Each row is a point. The points of each table are mixes of a few directions, plus a little noise. How many directions does each table use, and how many do they share? Where both have some left over, give the other angles between the two spaces (their principal angles), to ten degrees, smallest first.

First (6 x 2)
[[-0.86  3.55]
 [-0.25  1.02]
 [ 0.92 -3.67]
 [ 1.02 -4.17]
 [-0.18  0.69]
 [-0.66  2.63]]
Second (5 x 2)
[[-0.54  2.22]
 [ 0.45 -1.81]
 [ 0.28 -1.12]
 [ 0.92 -3.75]
 [-1.08  4.49]]
Directions: first 1, second 1, shared 1

First (8 x 6)
[[ 0.64  0.41 -0.63  3.07 -3.02  0.67]
 [-3.07 -2.13 -2.68 -4.93  2.60  1.52]
 [-1.64 -1.82 -1.20 -5.22  2.84  2.74]
 [ 1.39  1.53  1.50  3.36 -1.37 -2.17]
 [ 3.41 -0.87  1.73  2.59 -2.92 -2.74]
 [-2.75  0.04 -1.52 -1.79  2.07 -0.78]
 [ 0.70  1.20  1.00  1.14 -0.21  0.82]
 [ 1.33  1.66  1.87  1.66 -0.05 -0.01]]
Second (8 x 6)
[[-0.04  0.94 -0.82 -3.41 -1.65 -0.02]
 [ 0.03 -0.51  0.48  2.00  0.97  0.02]
 [-0.09  2.05 -1.81 -7.56 -3.59 -0.09]
 [ 0.11 -2.18  1.93  8.04  3.82  0.10]
 [ 0.05 -1.08  0.96  4.02  1.90  0.05]
 [-0.02  0.80 -0.71 -2.99 -1.42 -0.04]
 [-0.01  0.15 -0.12 -0.49 -0.24  0.01]
 [-0.01 -0.10  0.12  0.42  0.19 -0.01]]
Directions: first 4, second 1, shared 0; angles 60

First (8 x 11)
[[ 1.22 -0.56 -2.81 -3.02  1.47 -1.46 -0.33 -0.08  0.77 -0.70 -6.53]
 [ 3.34  3.54 -0.71 -1.47 -1.97 -1.21 -1.54 -0.74 -0.28 -1.46 -1.45]
 [ 2.86  2.46 -0.58 -0.51 -3.07 -1.55 -0.76  1.60 -0.65  0.27  2.81]
 [-0.26 -1.18  0.16  1.65  0.70  1.66 -0.34 -0.65  0.05 -1.76  1.27]
 [-0.80 -2.70 -0.96  0.66  1.30  0.75  0.39  0.77  0.32 -0.45  0.18]
 [-3.86 -0.99  2.76  1.33  2.27  1.83  1.06 -2.34  0.25  0.83 -0.80]
 [ 0.74 -0.72 -0.43  1.09 -2.15 -0.67  0.43  3.25 -0.60  1.45  5.81]
 [-3.24  0.15  2.58  0.26  1.43  0.64  1.09 -1.82  0.13  1.82 -1.27]]
Second (11 x 11)
[[ 1.10  0.97 -1.44  4.09 -0.11 -0.50  2.17 -0.28  0.17  1.14 -1.27]
 [-0.42 -0.37  0.55 -1.56  0.04  0.19 -0.83  0.11 -0.07 -0.44  0.48]
 [ 0.05  0.05 -0.07  0.20 -0.01 -0.02  0.10 -0.01  0.01  0.06 -0.06]
 [-1.33 -1.18  1.75 -4.95  0.14  0.61 -2.62  0.34 -0.21 -1.38  1.53]
 [ 0.41  0.37 -0.54  1.54 -0.04 -0.19  0.82 -0.11  0.06  0.43 -0.48]
 [ 1.77  1.57 -2.32  6.57 -0.18 -0.81  3.48 -0.45  0.27  1.83 -2.04]
 [-2.55 -2.26  3.35 -9.49  0.26  1.17 -5.03  0.65 -0.40 -2.64  2.94]
 [ 0.28  0.25 -0.37  1.05 -0.03 -0.13  0.55 -0.07  0.04  0.29 -0.32]
 [ 1.47  1.31 -1.94  5.48 -0.15 -0.67  2.91 -0.37  0.23  1.53 -1.70]
 [-1.23 -1.09  1.62 -4.58  0.13  0.56 -2.43  0.31 -0.19 -1.28  1.42]
 [ 0.45  0.39 -0.58  1.65 -0.05 -0.20  0.88 -0.11  0.07  0.46 -0.51]]
Directions: first 4, second 1, shared 0; angles 90

First (9 x 18)
[[ 1.26 -4.00  0.06 -0.74  0.00  1.70 -2.76 -0.14  2.13  0.52 -2.31 -2.13
   0.54 -0.34 -2.19  0.60  0.80  1.21]
 [ 0.42  0.30 -0.49  0.11 -0.57 -0.02  0.02 -0.44 -0.61 -0.31  1.07  0.08
   0.68 -0.29  0.57  0.19  0.15  0.79]
 [ 3.99 -1.38  1.16 -2.47  5.38  1.73 -0.34 -0.63  3.93  4.19 -2.96 -3.10
  -2.51 -2.48  0.83 -0.51  1.02  2.44]
 [ 0.81 -0.45 -1.80 -0.73 -0.78  3.73 -0.26 -1.56  0.12 -1.55  3.61 -1.97
   3.27 -1.17 -2.12 -2.46  1.72  3.93]
 [-3.13  0.26  0.02  0.98 -2.12 -0.40  0.40  0.92 -1.03 -2.13  0.36  1.41
   0.61  1.88 -1.82 -0.61 -0.63 -2.31]
 [ 0.71  8.42  2.03  0.22  4.79 -5.69  6.09  0.63 -2.26  3.75  0.43  3.93
  -5.61 -0.87  8.54  0.89 -2.31 -3.07]
 [-0.51 -2.49 -0.62  1.06 -3.27 -0.62 -2.45  0.16 -0.99 -1.49 -0.51  0.43
   1.63  0.95 -0.98  2.09 -0.19 -0.40]
 [-3.48 -0.90  0.55  0.20 -0.81  1.08  0.17  1.20  0.96 -1.70 -1.08  0.18
   0.07  2.06 -3.85 -1.97 -0.14 -2.44]
 [-0.09  0.11 -0.91  1.19 -2.71 -1.37 -0.71 -0.26 -2.24 -1.36  1.44  1.25
   1.40  0.40  1.09  1.77 -0.36 -0.01]]
Second (9 x 18)
[[ 0.44 -0.76  0.69 -0.51  1.12  0.00 -0.41  0.29  1.12  1.05 -1.69 -0.49
  -1.03 -0.07 -0.22  0.24 -0.08 -0.37]
 [ 3.51  0.16  0.29 -3.07  5.93  4.26  1.12 -1.39  3.96  3.18  0.13 -3.96
  -0.94 -3.03 -0.47 -3.51  2.05  4.41]
 [-1.95  0.73 -0.74  1.80 -3.67 -1.72 -0.12  0.30 -2.86 -2.38  1.70  2.21
   1.46  1.37  0.37  1.29 -0.77 -1.44]
 [ 1.39 -0.93  0.84 -1.25  2.78  0.99 -0.16  0.02  2.38  2.00 -2.01 -1.58
  -1.52 -0.89 -0.34 -0.62  0.39  0.56]
 [-2.47  0.33 -0.52  2.28 -4.29 -2.77 -0.59  0.77 -3.17 -2.60  0.82  2.77
   1.16  2.05  0.44  2.18 -1.26 -2.55]
 [ 3.08  0.43  0.03 -2.64  4.95  3.78  1.19 -1.40  3.23  2.52  0.82 -3.39
  -0.50 -2.73 -0.45 -3.21  1.85  4.07]
 [ 1.38 -0.70  0.70 -1.32  2.71  1.27  0.04 -0.12  2.20  1.85 -1.53 -1.61
  -1.18 -0.96 -0.28 -0.85  0.58  0.85]
 [-1.61 -0.59  0.16  1.33 -2.31 -2.17 -0.77  0.91 -1.36 -1.11 -0.97  1.81
  -0.09  1.53  0.16  1.91 -1.04 -2.47]
 [-3.77  1.23 -1.27  3.42 -7.07 -3.71 -0.35  0.69 -5.46 -4.49  2.89  4.24
   2.64  2.77  0.72  2.80 -1.76 -3.16]]
Directions: first 4, second 2, shared 2
